Each row of a before or after table is a point. One or more steps were done to the points. Then noise was added and the rows were shuffled. The steps act on how far a point lies along the listed directions, d1 being the first. What was done? A step turns or swaps two directions, mirrors them in a line or flattens them onto one, adds a multiple of one to another, or multiplies one. Angles are multiples of 10 degrees, from the lower direction toward the higher: turns from -170 to 170, lines from 10 to 170 but not 90. Use the fewest steps. Two steps may share a direction if one is a turn and the other turns, adds or multiplies; they go together, in the order done. Otherwise the lowest direction goes first.
In the rows, zero is written as 128.

Directions:
(1): [ 81 105 140]
(2): [103 160  92]
Before (12 x 3):
[[130 198  58]
 [172 173  52]
 [ 81 136 110]
 [168 149 121]
 [101 208  69]
 [ 73 125 104]
 [150 136 138]
 [215 126 152]
 [131 140 146]
 [ 87 182  65]
 [112 137 124]
 [166  94 214]]
After, 12 rows:
[[125 142 141]
 [129 128 125]
 [127 128 128]
 [125 141 139]
 [127 136 133]
 [130 120 121]
 [130 106 106]
 [123 151 150]
 [127 133 131]
 [128 127 127]
 [128 129 131]
 [129 129 130]]
Steps: multiply d1 by 0; multiply d2 by 0

Directions:
(1): [186 142 102 119 157 109 114 173]
(2): [107 183 147  88 151  95 110 108]
Before:
[[124 182 128 103 146 108 140 105]
 [134 133 141 122 153 107 127 136]
 [135  86 118 143 126 137 114 144]
 [ 48 155 180 111 119 144 142  61]
 [ 71 154 151 106 121 150 121  87]
 [ 75 140 171  95 122 132 127  94]
 [177  83 107 151 114 142 116 195]
 [210  98  84 154 154 139 120 205]
 [169 115 107 143 133 133 116 160]]
After (9 x 8):
[[211 127  88 137 170 119 108 204]
 [188 103 105 138 131 129 110 198]
 [ 73 139 148 122 109 161 130  87]
 [ 72 123 167 107 113 143 135  90]
 [144  92 115 140 130 136 109 151]
 [169 130 110 134 140 126 107 160]
 [ 47 131 171 129 103 161 151  61]
 [126 131 146 118 153 107 126 131]
 [112 178 135 104 136 111 142  95]]
Steps: turn d1 and d2 by 20 degrees

Directions:
(1): [128 112 154  89  70 101 141 162 124 135 192 140 166 123]
(2): [130 145 119 131 144  62  80 131 176 159 123 125 136  74]
Before, 9 rows:
[[133 125 113 166 171 165 145 125 123 116  76 123  96 143]
 [115 147 120 142 161 143 115 121 109  93 118 128 113 143]
 [129 143 121 148 128 115 116 117 129 127 126 121 134 131]
 [138 165 108 187 198 141  98  95 157 120  65 111 102 107]
 [149 136 137 153 161 143 124 108 130 126  95 128 119 105]
 [128 116 124 110 108 145 158 137 105 126 163 142 141 137]
 [137 141 100 155 171 183 102 115 110 127  74 104  73 159]
 [134 127 137  89  90  33 106 158 139 152 178 133 178  90]
 [116 143 105 128 125  65  84 156 155 168 143 137 133  75]]
After:
[[133 102 160  65  48  67 146 175 100 135 221 143 198 129]
 [146 137 134 164 174 160 127  99 124 126  75 127 112 109]
 [135 138  95 180 199 156 123 111 137 118  43 114  81 130]
 [130 121 130  97  98 114 143 144 117 140 174 145 156 113]
 [115 160 114 147 182 137 101 114 122 101  99 128 109 138]
 [128 138 120 153 131 124 123 114 124 124 121 122 132 139]
 [140 171  99 209 228 179 106  76 140 103  24 109  77 129]
 [110 129 117 118 103 120 127 157 112 145 156 142 130 118]
 [134 158  82 175 211 180  77 101 124 135  35  97  54 148]]
Steps: multiply d1 by 1.6; multiply d2 by 0

Directions:
(1): [ 88 129 127 160 183 146 138 124 109 176 151 108 132 105 102 117 177 137
  90  65  77 100 147 105]
(2): [127 182 111 126  56 178 136 153 169 133 178 140 107  99 163 107 142 119
 126 103 138 109  99  83]
(3): [ 94 117 126  92 128  80 120 108 141 139 103 112 159  94 198 154 151 177
 126 128 150  58  99 130]
(4): [ 96 130 140 178 148 115 121 130 123  89  80 164 139  56 159 108 124  96
 175 129  94 162 110  94]
Before, 14 rows:
[[123 146 124 130 123 160 123 135 138 125 149 138 138 128 125 121 133 115
  124 119 121 137 127 117]
 [135 139 133 134 118 134 131 122 127 114 141 130 130 145 118 129 122 110
  129 128 121 148 125 133]
 [125 129 123 151 114 124 131 124 119  96 116 158 119 107 123 116 122 101
  154 120 118 165 128 112]
 [128 139 126 148 116 139 145 131 142 120 136 142 118 106 135 111 136 126
  133 126 124 131 116 102]
 [127 161 122 124  87 152 132 123 143 138 152 131 126 121 145 122 146 133
  122 111 118 115 128 105]
 [141 149 136 152 141 135 130 135 127 117 134 136 123 140  95 110 106 106
  135 130 123 177 145 124]
 [138  99 121  94 164  92 124 103 111 156 127  99 143 166 109 154 136 173
  108 135 148 103 146 172]
 [121 132 121 143 120 131 147 134 136 123 123 139 121  98 139 118 123 128
  140 126 116 149 123 121]
 [125 137 120 144  86 157 131 150 148 125 148 138 117 112 144 117 130 115
  140 106 135 124 122 106]
 [113 142 122 137 143 131 139 111 114 131 125 128 118 113 115 118 135 118
  140 120 116 139 120 128]
 [125 150 134 145 115 163 125 135 137 128 139 144 115 113 130 113 132 123
  121 112 120 135 111 100]
 [112 101 134  98 149  97 135 101 120 157 106 103 150 142 128 156 145 164
  102 122 144  84 143 146]
 [134  99 133  91 137 103 119 101 129 131 120  97 141 142 160 145 125 163
  122 140 150  89 118 149]
 [153 128 129 154 114 123 122 145 128  87 109 150 119 126 118 109  87  77
  164 159 133 188 121 121]]
After (14 x 24):
[[138 107 142 139 158 113 127 112 100 110 116 127 135 164  90 135 111 106
  127 143 113 165 145 155]
 [127 123 125 143 135 132 153 129 123 132 127 126 119 122 115 123 123 128
  122 127 112 152 136 137]
 [135  96 130 147 167 106 132 108  88 114 109 136 125 152  72 130 120 111
  130 124 108 169 163 151]
 [139 118 128 160 120 159 133 146 120 126 137 136 113 145  93 118 118  98
  134 115 122 157 145 126]
 [113 130 127 136 162 122 137 108 101 134 121 124 123 124 105 120 134 122
  132 122 113 142 129 139]
 [ 88 172 114  86  42 134 135 128 190 145 143 125 136  61 231 137 165 169
  124  97 170  35  77  78]
 [118 168 108  77  33 145 126 127 195 130 170 117 120  73 252 123 152 168
  129 112 174  37  63  82]
 [133 123 138 144 164 143 126 129 113 119 128 137 141 151  89 124 117 105
  126 133 110 168 151 142]
 [113 148 109  88  83 104 121 121 163 138 137 122 145  89 208 148 149 177
  133 125 172  60  86 118]
 [166  65 141 149 205  84 121 118  73 112  84 116 133 198  39 137  84  96
  133 171 116 198 172 184]
 [139 130 130 154 139 140 148 128 129 123 138 137 111 130 102 112 131 120
  122 127 117 150 135 118]
 [148  84 155 159 231  85 122 109  73 116  85 116 144 190  30 133  90 110
  130 159 109 208 186 180]
 [135 123 147 158 155 156 126 129 110 126 124 143 113 142  79 116 118 110
  121 126 104 170 140 125]
 [141 160 125 140  97 163 134 127 134 129 149 139 116 133 114 114 129 112
  132 119 111 153 140 110]]
Steps: flatten d1 and d4 onto the line at 30 degrees; multiply d3 by 3; turn d2 and d3 by -60 degrees

Directions:
(1): [142 109 108 152 168 210 120 152 116 116 175 127  56 150 157 128 110 175
 140  98  81 169 153 167 153 157 110 125 167 144 168 132 104 106 168 103
 171  52 117 116 115  68  97  99 116 171 166 137 125  92 127 113 138 108
 120 136  66 119 123 158 137 111 118 133]
(2): [103 162 124 140  78 116  80 114 157 111 160  60 131 112 108 153 111 140
 167 133 106 103  74  83 119 126 155  79 112  81 129  73 128 112 161 116
 114  92 166 100 137  68 111 140 101  93 118  99 142 123 154 145 105  94
 166 140 132 101 142 146 222 149 100 174]
(3): [140 118 147 136 109 113 176 124  94 181 122 144 145 129 150 136 140  71
 114 104 110 137 147  97 125 125 170 132 113 165 136 156 125 107 152  74
 161 116 148  94 201  97 151  81  96 147  46 100 107 121 185  82 100  95
 133 134 112  96 101 133  99 192 184 157]
Before (11 x 64):
[[129 110 137 134 161 154 150 135 128 133 149 146  97 149 148 128 126 141
  124 118 107 154 168 159 142 131 110 146 138 130 163 154 128 135 132 118
  146 133 102 139 105 121 120 113 137 144 147 132 138  95 118  91 149 135
  107 122  95 133 114 129  94 108 119 112]
 [127 125 140 135 128 125 151 129  99 151 112 149 139 135 152 118 137 101
  110 122 120 140 154 119 143 122 143 136 119 161 138 169 135 102 140  91
  142 129 135 116 153 133 125  91 112 149  82 102 123 131 150  86 129 118
  110 125 102 106 129 111  68 151 172 119]
 [138  90 161 119 128  71 205 120  90 208  89 159 179 118 160 118 155  44
  113 116 137 113 157  80 114 100 164 156  98 170 113 166 149 123 137  91
  161 178 131 125 193 156 155  82 119 130  16 125 109 142 174  72 101 112
  134 134 124  91  96 115  40 220 189 141]
 [119 116 137 131  98  95 163 104  99 159 118 157 158 120 149 129 133  90
  104 108 145 133 145 116 115 128 141 119  99 162 130 159 134 114 138  89
  141 153 146 120 195 127 152 111 123 158  67 103 115 138 151  97 125 112
  131 125 121  92 104 119  97 164 167 113]
 [110 135  95 140 162 165  88 132 143  94 163 129  96 139 117 125 128 159
  142 149 151 134 119 146 151 126  86 118 145  96 138  98  92 147 121 161
  113 101 106 150  55 148  83 153 144 139 192 153 157 127  88 156 163 161
  136 122 131 157 139 135 153  84  99 100]
 [157 115 125 138 168 212 100 158 126  93 135 146  92 145 147 126 100 153
  133 112 106 177 141 191 168 146 113 138 155 156 141 146 127 130 126 138
  168 113  78 127  87 102 111 139 132 154 174 150 131  97 113 137 158 138
  128 121  94 125 121 132 127 106 124 112]
 [141 145 118 141 132 123 123 153 120 128 142 125 113 129 140 149 115 131
  155 109 120 135 114 102 133 134 171 116 128 123 142 108 136 109 162 111
  153  86 141 107 157  71 137 107 121 111 111 101 139 105 151 109 106 107
  142 128 117 117 136 131 143 140 145 160]
 [112 128 137 133 138 144 119 140 129 140 151 121 101 151 128 136 127 139
  136 117 112 131 111 126 111 138 132 134 127 114 125 115 134 118 133 110
  143 103 137 120 144  91 125 107 108 128 143 127 140 108 168 136 121 115
  163 124 117 112 113 137 155 137 132 141]
 [ 94 181 123 117  56  56  60  87 192 107 130  54 174  88  84 160 107 122
  162 169 147  77  39  69 111 112 135  69  73  27 101  64 154 140 123 162
   59 159 173 133 111 138 125 186 125  51 106  94 159 167 115 180 109 133
  178 118 175 134 151 130 230 130  89 154]
 [123 162 134 125  76  76 102  99 156 136 145  96 169 122 101 142 124  95
  154 148 137  84  94  68 123 108 161  97 105  85 122  71 137 159 135 144
  129 124 183 100 139 101 139 126 106  90  76 124 138 127 151 138  82 107
  156 135 153  89 133 121 179 165 111 183]
 [116 177 121 120 101  97  74 113 185  75 110  78 154 112  92 140 114 140
  165 160 160  63  73 106 101 105 121  97 111  67 107  71 150 141 108 167
   75 156 133 154  67 148 106 181 137  71 171 137 149 139  87 201 144 140
  140 108 169 160 180 120 205  99  59 140]]
After, 11 rows:
[[123 173 143 121  74  63 117 103 158 123  91  91 188 106 104 146 134  79
  150 146 162  58  80  67  95  97 160 101  87  94 103  92 153 132 116 127
   90 172 152 133 133 136 135 147 114  74  93 112 134 144 136 168 120 116
  145 109 173 134 159 116 179 155 107 166]
 [125 126 127 135 144 141 125 140 116 121 123 140 126 138 144 112 126 138
  120 131 121 140 148 142 153 128 119 130 134 143 141 156 132 111 137 121
  128 125 120 131 113 142 107 112 124 149 131 121 134 134 119 113 146 133
  104 120 101 125 145 110  86 116 141 108]
 [110 131 135 125 138 136 115 134 137 135 147 116 105 146 121 132 128 142
  132 121 121 126 104 122 110 134 125 135 123 106 122 108 135 122 126 118
  135 116 134 128 139 102 126 116 115 124 150 130 140 115 162 146 123 118
  164 122 132 120 116 134 157 131 131 139]
 [128 100 136 119 157 101 152 128 120 148 103 141 149 123 140 112 138 113
  133 136 142 111 143 121 119 110 114 148 124 131 113 137 149 140 119 146
  132 176 111 159 113 177 126 126 147 118 108 156 130 145 114 116 134 141
  125 129 128 119 122 118  73 150 128 111]
 [135 150 114 132 127 117 112 152 136 114 134 122 121 129 130 148 115 138
  157 121 133 121 105 104 132 127 160 116 124 106 132  97 143 122 148 131
  133 104 138 119 138  87 138 127 134  97 130 108 144 112 131 126 114 122
  142 125 135 128 144 125 150 123 129 148]
 [116 170 139 117  65  51  97  90 167 133 131  92 192 116  87 140 127  88
  151 161 160  68  81  61 116  98 157  98  93  68 107  63 147 173 118 162
  109 156 186 111 128 130 144 144 118  73  74 127 143 142 141 155  84 122
  157 134 182  96 137 110 179 162 105 173]
 [134 106 134 141 167 164 149 140 127 137 155 148  86 153 156 127 124 149
  125 111  98 161 174 168 143 135 109 148 147 139 172 155 126 131 139 113
  153 121 103 137 103 109 118 104 137 150 153 135 138  88 120  85 154 127
  106 123  84 130 115 135  97 105 119 116]
 [119 125 109 149 147 154 125 132 116 134 161 142 105 139 133 132 139 119
  129 130 133 144 134 123 151 123 114 124 137 126 146 120  89 132 139 121
  138  91 118 123 109 123 100 118 119 153 133 134 137 122 129 123 139 134
  141 129 121 133 118 141 133 129 140 122]
 [162 112 129 143 164 223 113 162 111 104 138 150  88 147 157 131  97 149
  129  99  95 185 146 186 172 152 121 140 158 170 151 156 125 122 136 120
  187 101  81 116 102  86 113 120 121 164 159 145 124  92 128 123 151 126
  127 123  80 112 115 135 123 120 137 122]
 [ 93 184 143 112  29   6  87  75 184 139 103  61 218  74  80 163 124  72
  150 174 160  64  36  34  96  97 165  70  45  37  85  72 163 138 113 152
   52 195 186 123 151 153 151 179 115  38  46  78 150 179 145 167  88 130
  187 119 202 122 137 117 215 172 118 167]
 [113 123 118 128 114 113 133 107 121 121 126 144 142 120 134 125 127 128
  112 120 153 131 134 142 118 134 107 115 113 140 126 141 134 128 126 121
  123 157 132 139 146 141 136 136 143 154 125 122 130 138 117 128 141 137
  127 123 124 112 121 121 119 121 129  96]]
Steps: add -0.5 times d2 to d1; multiply d3 by 0

Directions:
(1): [ 89 112 102 116 151 126 108 177 133  88 106  91 129 150 116 152 151 125
 148  99 145 113 110 135  85  52 168 151  84 139 163 123 102 159 120 103
 145 117 135  89 196  85 152  48 137 139  52 104 173 167  86  86 117 130
 116 115 107 103 134  80 129 115 138 128]
(2): [111 137 131  90  78 134  90  84 128 133 119 123 170 111  82 133  91 156
 105  27 123 112  61  74  83 103  68 120 162 117 122  89 142 129 151 127
 169 135 115  91 177 158 149 141  97 127 155 129  83 148 125 125 175 146
 108  84 153 161 139 122 120 132 148 161]
Before (10 x 64):
[[169 163 168 136  85 137 151  44 115 193 158 182 136  88 132  90  90 121
   95 158  79 132 132 116 171 225  61 109 182 104  88 125 157  95 152 153
  107 152 135 172  35 191 105 244 109 109 249 158  61  59 181 184 152 124
  141 146 178 162 120 186 112 152 131 128]
 [143 127 138 138 147 148 140 140 133 130 140 134 106 135 171 121 120 123
  147 182 117 133 165 144 164 143 163 125 132 137 116 152 128 118 114 120
  105 124 143 164  91 113 122 142 133 142 101 139 138 130 133 135 111 118
  141 165 130 124 108 147 146 136 106 124]
 [114 115 101  96 137 125 117 160 122 112 119 106 150 150 108 149 131 133
  141  94 139 115 112 123  91  80 151 140  99 120 166 121 110 139 126 113
  152 116 127  93 157 108 150  69 135 132 101 120 148 149 113  90 132 141
  110  98 102 113 151  96 139 121 141 113]
 [123 138 128 118 148 114 145 132 133 132 126 130 122 150 124 129 163 121
  136 157 134 138 134 164 123 136 148 138 109 127 143 144 118 133 128 122
  121 143 130 141 119  99 141 123 154 123 120 118 156 140 120 127 110 118
  141 142 108 133 136 111 129 107 124 108]
 [139 127 139 134 145 140 142 127 123 139 125 134 124 127 132 132 126 132
  128 131 119 124 135 119 145 150 109 128 141 119 118 146 134 137 110 131
  134 124 139 121 121 130 117 136 121 117 135 135 141 121 134 125 136 136
  143 138 123 115 140 137 118 130 130 123]
 [132 122 129 149 145 123 135 137 141 119 118 115 130 138 130 129 122 101
  146 139 130 123 161 135 136 149 129 144 128 122 129 140 124 140 141 148
  108 137 143 149 119 131 138 119 110 118 148 129 137 122 122 110 119 111
  134 125 118 117 117 150 138 123 122 123]
 [124 124 126 126 131 123 120 136 133 129 132 123 126 130 136 131 123 127
  117 130 133 142 136 124 135 122 128 150 124 138 126 113 130 129 134 121
  113 125 134 133  95 117 136 124 122 125 122 122 138 135 120 115 124 122
  120 157 131 125 130 115 138 131 129 117]
 [126 110 100 168 164 111 148 193 137 108 113 114  85 154 164 137 164  95
  156 217 138 131 192 172 151 118 200 155  69 133 167 159  93 142 106 123
   95 113 150 160 127  85 120 100 161 143  74 114 185 127 121 116  84 105
  142 190 101  83 113  97 141 110 118  99]
 [ 93 123 129 123 139 128 105 185 118 117 103 103 137 130 114 144 160 120
  140  89 134 118 103 138  73  51 169 145 105 135 156 131  93 153 128 106
  136 105 138  97 203  99 143  62 131 152  80 103 153 148  99  78 145 132
  128 104  99 111 128  95 145 117 136 121]
 [185 136 147 194 145 124 194 110 129 143 137 172 101 122 175  95 136 117
  124 240 110 177 217 177 191 239 135 126 125 119  99 158 131 102 125 178
   88 121 143 193  17 143  86 207 169 134 183 144 106  85 182 168 110 122
  161 172 116 119 125 186 130 152 101 114]]
After (10 x 64):
[[115 146 134 114 104 136 118 102 124 141 129 132 145 114 103 121 113 126
  116  96 100 114  93 117 105 119 101 134 133 113 133 110 128 137 146 120
  138 138 141 114 137 144 138 145 115 122 158 125 109 116 125 130 152 129
  125 118 153 138 132 121 113 136 152 135]
 [132 126 138 133 148 138 139 131 125 132 122 128 122 128 131 135 129 135
  129 123 122 122 128 120 137 140 114 131 134 121 124 145 131 143 110 130
  139 123 139 113 132 127 119 124 124 119 125 132 147 129 128 123 134 135
  139 134 120 112 142 130 116 130 131 124]
 [134 126 132 136 151 148 134 148 136 122 134 127 108 139 167 125 123 122
  150 171 120 127 156 145 152 123 169 129 123 141 125 150 120 127 110 114
  110 122 143 155 108 106 130 124 134 145  82 132 147 137 123 123 113 120
  139 162 124 119 113 134 146 132 107 127]
 [140 125 119 110 130 123 132 132 120 138 136 130 145 137 118 133 120 130
  129 124 128 125 132 124 121 132 134 126 122 114 144 129 124 116 127 128
  139 124 124 124 110 133 129 115 132 125 144 135 123 121 140 118 133 136
  119 111 115 123 147 125 135 129 134 111]
 [136 119 120 172 161 121 165 159 135 101 110 131 112 142 152 123 155 120
  142 191 127 158 187 176 136 149 169 149  81 128 139 144 104 135 120 150
  115 110 150 144 105  98 116 122 171 144 104 117 148 134 138 122 105 131
  145 147  96  96 135 130 127 138 116 120]
 [129 117 126 149 147 123 132 140 140 113 115 114 130 140 130 132 125  99
  147 138 132 122 158 136 133 149 131 147 126 120 132 142 123 145 138 151
  105 137 145 147 123 129 141 113 109 121 145 127 139 125 118 103 119 109
  134 123 114 116 119 144 137 125 124 125]
 [126 139 132 119 145 117 149 127 132 135 131 131 121 145 126 125 163 122
  132 160 133 139 137 167 126 144 150 137 111 124 140 147 121 132 128 126
  118 145 129 145 113 104 137 132 154 124 126 121 155 137 124 130 113 115
  145 142 112 133 132 117 132 105 123 111]
 [130 134 152 142 125 131 126 149 114 148 121 133 129 118 131 123 143 121
  128 128 119 132 124 140 115 115 146 126 137 126 125 142 114 129 129 125
  116 111 136 135 137 133 118 127 124 142 138 122 122 113 132 112 147 126
  142 120 112 125 122 136 146 125 124 119]
 [126 125 127 123 132 126 119 134 133 129 131 122 125 129 137 128 124 125
  115 131 133 142 137 127 134 122 129 149 124 141 125 114 133 129 134 120
  114 125 135 133  93 116 138 124 122 125 125 120 139 133 124 117 122 121
  120 156 131 125 129 113 137 132 131 119]
 [137 112 108 172 161 113 158 184 135 118 119 124  84 150 171 128 160  96
  154 230 133 135 200 170 164 142 193 151  81 133 162 163  97 134 105 133
   92 118 153 172 106  98 116 119 158 140  94 123 177 116 131 127  85 105
  146 196 105  88 108 108 140 115 114  97]]
Steps: flatten d1 and d2 onto the line at 100 degrees

Directions:
(1): [101 113 113 141 128 137 116 157 113 131 100 122 142 115 125  93 156  90
 119 109 123 142 133 159 151 210 109  94 106 173 184 136 171 192 112 147
 142 171 148 221 174 147 130  54 128 105 157 132 161 140 100 122 104  77
 115 141 105 128  83 137  98 135  95  92]
(2): [ 79 153 141 130 159 139 139 152 105 114 136 169  70  75  81 109 110 177
 123  88 149  94 103 170 154  64  86 124  91  92 133 149 116 109 157 162
 119 111 104 139 156 112 108  92  79 138 168 113 125 129  78 112  92 141
 207 159 181  96 112 159 139 134 141 119]
(3): [ 97 128 181 157  99 123 144 155 120 118 132 101 124  74  95 110 130 126
 183  80 107  93  95 144 100 153 195 113  74 117 115 127 130 117 115 146
 138 118 102 132  86  52 118 146 182 136  88 154 119 144  92  94 140 133
  93 115  93 137  70  87 158 191 100 165]
(4): [117 164 151 193 110 146 156 122  95  99 112 170 120 150 109 151 183 158
 166 156 127 163  94  82  89 148  77 120 159 138 138 120  91 134 117 136
 135 114 120 153  92 116 169  83 184  89  36 116 180 131 148 115 148 131
 186 132 144 110 116 159 122 114 176 108]
Before, 8 rows:
[[ 98 132 160 158 115 113 136 143 128 114 120 126 132  85 108 114 143 122
  148 101 108 118 102 141 115 166 158 105  84 137 133 120 131 133 119 149
  133 135 120 152 100  95 133 116 170 132  99 148 141 150 102 113 135 111
  109 132 110 138  80 128 128 158 108 149]
 [108 148 151 145 125 111 131 142  97 131 132 137 120 116 117 125 156 150
  146 125 134 111 109 121 104 138 128 133 112 120 116 121 124 128 137 150
  126 121 121 135 123  93 134 112 141 140 111 119 137 125 115 125 127 129
  135 131 132 122 101 126 124 137 137 132]
 [106 122 131 121 119 122 126 133 142 149 126 102 145 118 133 128 128 100
  117 118 126 109 123 137 143 160 152 135 108 138 144 122 154 134 129 133
  141 134 124 126 122 113 119 122 135 136 126 146 127 135 116 120 125 119
   84 132 110 144 119 113 121 148 103 143]
 [133 136 144 140 108 117 132 136 115 122 135 112 125 124 125 118 139 126
  148 118 118 117 127 124 112 161 151 122 128 132 121 125 130 128 122 125
  126 118 122 129 117 109 128 139 151 128 110 157 132 136 139 120 140 140
  104 126 112 120 110 114 129 132 131 152]
 [165 128  92 102 142 125 119  87 147 137 137 129 125 173 157 127 113 145
   83 149 154 148 152 118 150  95  96 150 168 119 124 128 136 116 149 113
  118 126 151 118 140 182 135 139  78 127 167 102 125  98 142 156 118 146
  132 142 177 110 191 165 115  89 140 103]
 [104  91  68  56 152 119  90 149 145 157 120 100 136 113 142 110  81  95
   71 100 156 109 167 186 197 141 131 111  99 126 159 153 182 166 127 130
  149 163 135 161 204 182  97 106  58 145 249 143 113 121  94 144  77  95
  101 143 124 133 126 120 107 138  87 112]
 [ 99 147 150 136 128 136 131 146 107 113 128 141  82  96  88 120 123 156
  128  86 143 102 105 147 136  99 111 121 101 105 116 131 107 104 129 152
  109 121 108 129 125  93 112 104 114 145 111 128 135 134  94 128 104 142
  169 126 158  94 105 124 143 144 125 146]
 [108 143 165 148 113 135 133 139 110 120 135 127 112  99 105 125 125 140
  166  87 110 107 106 137 100 129 181 127  97 113 113 128 115 105 115 145
  126 101  94 118  95  78 111 159 142 146 112 139 108 133 106  99 130 147
   99 113 121 125 100 105 154 168 117 167]]
After, 8 rows:
[[146 125 120 116 126 101 115 122 119 149 130 116 149 154 155 136 150 123
  117 156 137 130 142 108 113 150 132 143 142 138 116 115 139 138 131 129
  126 138 144 119 138 132 136 135 128 145 132 118 128 120 143 150 135 120
   97 120 116 137 134 121 108 116 127 125]
 [ 68 126 110  88 154 128 115 159 120 135 132 132  90  70  93 114  83 150
  107  75 162  82 125 191 182  90 121 110  74  86 142 159 145 130 139 154
  148 126 101 145 173 132  95 104  74 147 212 137 119 125  66 121  74 125
  160 157 156 112 108 131 132 155 111 126]
 [109 144 114 123 138 131 131 122 130 141 125 142 128 137 129 141 135 128
   96 141 142 126 126 125 150 125  91 141 136 130 148 126 136 129 142 136
  133 124 123 123 138 142 128  95 106 124 133 124 144 127 126 129 118 126
  146 149 151 126 147 149 111 112 139 119]
 [102 137 170 148 111 126 142 137 126 116 140 110 100  80  94  92 119 157
  155  72 134  93  96 152 123 118 166 127  80  97 116 134 139 104 139 152
  131 108 110 141  97  72 117 140 137 133 123 132 119 118  76 103 117 151
  112 137 147 113 101 125 154 179 106 142]
 [154 125 100 121 139 111 116 105 148 130 117 142 154 160 159 142 136 112
   91 163 127 161 145 111 138 145 104 129 154 153 136 113 131 141 129 116
  123 144 151 130 133 178 145 122 125 125 134 123 143 130 157 157 136 107
  120 137 138 137 156 157  99  90 136 121]
 [158 104 105  88 121 116 100 121 149 146 126  92 139 151 154 126 108  97
   90 122 132 126 162 135 146 139 152 134 135 137 116 120 139 125 113 113
  111 152 143 112 136 145 110 152 104 157 146 140 113 123 141 160 118 126
   81 101 115 130 147  95 125 122  95 149]
 [161 132  91 109 138 136 108 100 128 139 126 141 140 182 161 153 129 116
   95 156 130 162 158 112 132 130 115 141 169 140 133 123 125 132 121 113
  114 129 139 121 145 184 128 141  85 134 159 112 119 115 162 145 123 131
  110 120 142 126 173 145 109  92 142 122]
 [146 140 118 134 123 123 128 121 112 124 131 136 126 151 138 128 144 132
  123 145 132 140 141 113 122 147 106 129 160 139 132 126 124 134 131 117
  120 122 135 132 138 148 136 125 125 121 125 141 143 127 156 136 134 138
  134 136 132 111 138 142 113  96 149 131]]
Steps: multiply d1 by 0.4; turn d2 and d4 by -70 degrees; turn d2 and d3 by 160 degrees
